Every row gives one point. Before rounding, the points of a table are all equally far from one centre. They may lie mostly on one side of it. Where is the centre, to within rounding?
In the rows, 128 means zero.

Points, 6 rows:
[[183 114]
 [129  71]
 [142  63]
 [145  63]
 [187  92]
 [133  68]]
Centre: [153  97]

Points, 12 rows:
[[ 82 180  48  89  99 128]
 [ 67 142  90  70  98 157]
 [ 61 155  91 167 112 111]
 [ 56 172  47 114 100 146]
 [ 40 163  99 136 122 148]
 [ 65 136  61  84 104 132]
 [ 51 157  56 127 125 132]
 [ 92 172  82  69  73 155]
 [ 68 192  97 127  59 162]
 [107 108  95  87  66 165]
 [ 48 121 104 126 123 140]
 [ 51 168  71 149  74 139]]
Centre: [107 152  91 128 102 149]

Points:
[[ 29 153 161 152 177 115 143 120 126]
 [ 66 172 135 109 164  87 140 133 176]
 [ 40  97 134 186 173  83  75 160 143]
 [ 67 154 209 128 160 106  51 172 144]
 [ 47 170 172 151 140  60  66 152 173]
 [ 56 175 148 157 176  54 138 111 125]
 [ 66 102 185 138 183  58  79 124 139]
 [ 71 139 200 155 142 122  96 154 181]
 [ 37 114 189 167 151 106  82 112 140]
 [ 59 158  90 197 191  82 123 136 112]
 [ 74 185 171 184 136  73 104  99 101]
 [ 53 132 168 188 138  89 106 105 168]]
Centre: [ 90 156 138 151 171 107  81 137 132]

Points (15 x 12):
[[133  94 135 159  96  67  88 119 208  62  60 113]
 [152  78 166 102 114  74 159 131 239  99  83 100]
 [118 101  95 175  94  35 139 141 188  75  86  95]
 [129  72 107 154 109  62 136 132 222  95 112  83]
 [117  95 138 151 144  63 110 137 218  56  71  96]
 [ 98  77 154 168  80  42 181 154 190  50 102  97]
 [123  70 123 115 100  51  80 126 206  91  91 107]
 [129  73 118 130 150  62  74 114 178  58 105 115]
 [152  90 154 181  78  47 126 141 188  68  65  90]
 [109  75 115 169  90  41 134 118 185  62 142  95]
 [162  98 105  98  93  74 103 117 194 103  93 102]
 [127  59 111 131 100  69 127 154 198  44  91 113]
 [104 102 100 150 105  57 135 167 220  83 115 110]
 [124  90 148 163  83  81 147 148 234  76  78  96]
 [133 118 128 134 105 124 139  90 192  54  67  93]]
Centre: [116  98 162 143 121  81 149 124 148 111 100 146]
